Rows are points. Each copy is the shape, with its points in the same order, turned, moved and blurred by noise. Is it also mirrored, or only turned?
(in the rows, 128 means zero)

Shape:
[[118 152 121]
 [155 130 140]
 [228 153 149]
 [140 113  68]
 [128 106 156]
 [103 139 144]
 [ 86 154 154]]
Copy 1, 7 rows:
[[116 149 109]
 [160 137  99]
 [212 154  46]
 [102  92  72]
 [158 121 137]
 [124 146 139]
 [113 167 151]]
Copy 1 is: only turned
Copy 2 (7 x 3):
[[114 138 113]
 [118 131 159]
 [ 87 169 215]
 [ 72  85 125]
 [152 109 150]
 [147 131 115]
 [158 139  97]]
Copy 2 is: mirrored

Shape (9 x 4):
[[101 120 184 133]
 [164 127 136 153]
 [165 120  98 136]
 [157 161 139 116]
 [130  66  85 173]
 [102 141 117 161]
 [ 95  87 109  63]
 [163 146  49 120]
 [143  97 103 158]]
Copy 1, 9 rows:
[[145 148 200 145]
 [172 119 128 158]
 [157 120  99 135]
 [161 167 123 158]
 [147  46 122 115]
 [112 100 150 160]
 [114 147 134  60]
 [126 116  46 140]
 [151  88 122 136]]
Copy 1 is: only turned
Copy 2, 9 rows:
[[161 130 146 164]
 [ 87 110 157 141]
 [ 77 108 137 106]
 [102 142 180 116]
 [ 86  83  73 128]
 [103 154 111 146]
 [173 114 111  67]
 [ 53 136 127  62]
 [ 87  98 109 127]]
Copy 2 is: mirrored
Copy 3:
[[131 112 150 181]
 [152 103  87 140]
 [142 118  80  99]
 [103  94  83 143]
 [194 160 111  94]
 [137 163 100 160]
 [ 92 142 169  85]
 [108 145  47  76]
 [164 137  98 111]]
Copy 3 is: mirrored

Shape (11 x 8):
[[148 215  94 108 125 121 120 163]
 [123 108 117  80 127 134 118 131]
 [124 115 137  92 154 124 122  91]
 [126  82 104  94 130 119 145  83]
 [129 102 145 167 147 194 174 134]
 [130 146 165 123 122 138 140 143]
 [117 197 123 172 219 114 116 161]
 [151  72 121 125 146 113 198 168]
 [ 97  99 112 115 130 140 155 156]
 [137  71  98 135 119 118 111 166]
 [142  96  99  84 166 143 116 170]]
Copy 1 (11 x 8):
[[182 184  78 122 102 102 125 163]
 [102 151 117 127 146 131  92 103]
 [105 145 125  84 148 156 102 118]
 [ 78 132  94 105 163 159 117  97]
 [111 137 140 165 126 219 154 139]
 [143 163 149 127 130 140 145 130]
 [162 147 115 105 131 151 126 249]
 [123 161  97 176 209 187 142 119]
 [ 84 163 116 157 149 148 124 136]
 [109 108 109 175 173 125 120 127]
 [120 153 112 162 163 146  61 139]]
Copy 1 is: mirrored
Copy 2 (11 x 8):
[[134 159  98 157  57  74 162 170]
 [106 102 128 103 112 117 122 149]
 [129 137 130  92 139 118 108 136]
 [112  98 123  96 152  99 106 104]
 [172 101 124 137 120 180 163  83]
 [133 143 143 148  93 147 130 135]
 [184 185 103 162 146 121 202 187]
 [118  87 181 145 140 113 184  90]
 [ 97  94 122 135 128 141 163 123]
 [123  52 137 154 137 112 139 155]
 [128  80 142  94 115 108 171 167]]
Copy 2 is: only turned
Copy 3, 11 rows:
[[125 165  93 133 165 135 144 193]
 [ 98 145 136  98 122 156 119 111]
 [124 149 169  99 149 154 135  90]
 [ 90 113 159  86 133 160 163  82]
 [116  83 140 191 150 166 108  77]
 [123 144 127 153 147 114 114 105]
 [180 123 177 161 190 145 107 198]
 [ 79  53 131 111 166 121 100 101]
 [ 74 103 149 137 125 147 110 124]
 [117  78 125  97  91 148 108 128]
 [101 115 129  87 140 184  78 135]]
Copy 3 is: mirrored

Shape (12 x 9):
[[144 114  97  89 129  72 131 129 172]
 [167  96 155 172 174 143  80 108 112]
 [152 148 176 119 144 171 103  69 108]
 [201 138 110 135 135  92 153 110 188]
 [155  96 137 146 113 110 148  91 156]
 [108 179  74 127  92 155  89 157  79]
 [148 125 137 165 188 149  95  58 121]
 [118 164 120 126  98 146 138 158 105]
 [133 167  76  84  99  86 177 147  82]
 [ 78 171 184 146 177 131 128  94  97]
 [139 140 118  96 141 142 170 139 131]
 [131 137  93 111 123 138 168 111 138]]
Copy 1, 12 rows:
[[134 107 110  97 128 152 163 144 168]
 [155 136 171  76 161  87  74 106 104]
 [118 159 150  62 121 138  86  49  94]
 [124 133 183  73 141 167 144 143 177]
 [138 151 180 115 123 130 142 101 153]
 [102  79 110 145 101 195  45 114  80]
 [119 140 167  66 162  97  63  62 140]
 [ 89 119 134 138  97 172  97 126  85]
 [ 89  53 139 129 108 203 153 124  99]
 [ 48 122 140  90 103  82  89  59 104]
 [ 83 118 138 116 150 167 143 120 105]
 [ 97 118 132 129 139 176 132  92 143]]
Copy 1 is: mirrored
Copy 2 (12 x 9):
[[147  57 105 164  94 124 173 104 134]
 [119 108  60 120 137 142  60  53 113]
 [137 139  60  74 113 148  83 128 100]
 [153  45 154 126  89 134 108  99 132]
 [102  67 116 140 114 153 117 104 102]
 [154 176  93 170 125 159 117 144 204]
 [117 130  69 100  76 166  70  59  99]
 [135 150 128 144 149 137 114 144 153]
 [195 141 156 175 134 158 184 134 145]
 [113 201  96 111  93 101 105  92  86]
 [143 124 131 104 134 137 158 107 139]
 [126 117 130 117 110 165 161 113 143]]
Copy 2 is: only turned
Copy 3, 12 rows:
[[162  84  98 112 111  67  95  91 141]
 [139 187 147 135 184 133 123  72 140]
 [ 83 183 163 139 126 138  80  90 135]
 [147  92 144  79 123  97 108  92 202]
 [121  92 132 111 134 134 122  63 154]
 [116 132 163 117 142  81 134 189  54]
 [ 91 176 138 132 194 121  93  85 159]
 [123 122 141 119 106 123 127 167  95]
 [112 110  93  63  69  76 136 159 100]
 [ 76 181  91 181 136 141 114 143 149]
 [137 123 112  92 106 136  86 141 129]
 [110  94 121  83 126 118  89 129 126]]
Copy 3 is: mirrored
Copy 4 (12 x 9):
[[147  97 178 144  99 190 155  87 149]
 [163 164 111 104 162 128  75 105 137]
 [165 169  96  98 133  92 158 125 170]
 [201 104 169 147  72 154  98  96 160]
 [145 113 142 152  95 116 111  84 135]
 [129 156 113 116 114 187 185 186  77]
 [180 174 150 101 154  93 118 101 125]
 [126 128 112 147 115 150 171 184 119]
 [164  64 128 149 115 178 223 145  89]
 [135 131 148  91 187  68 174 154 156]
 [167 123 134 172 133 154 168 136 147]
 [161 123 151 180 106 143 178 121 128]]
Copy 4 is: mirrored
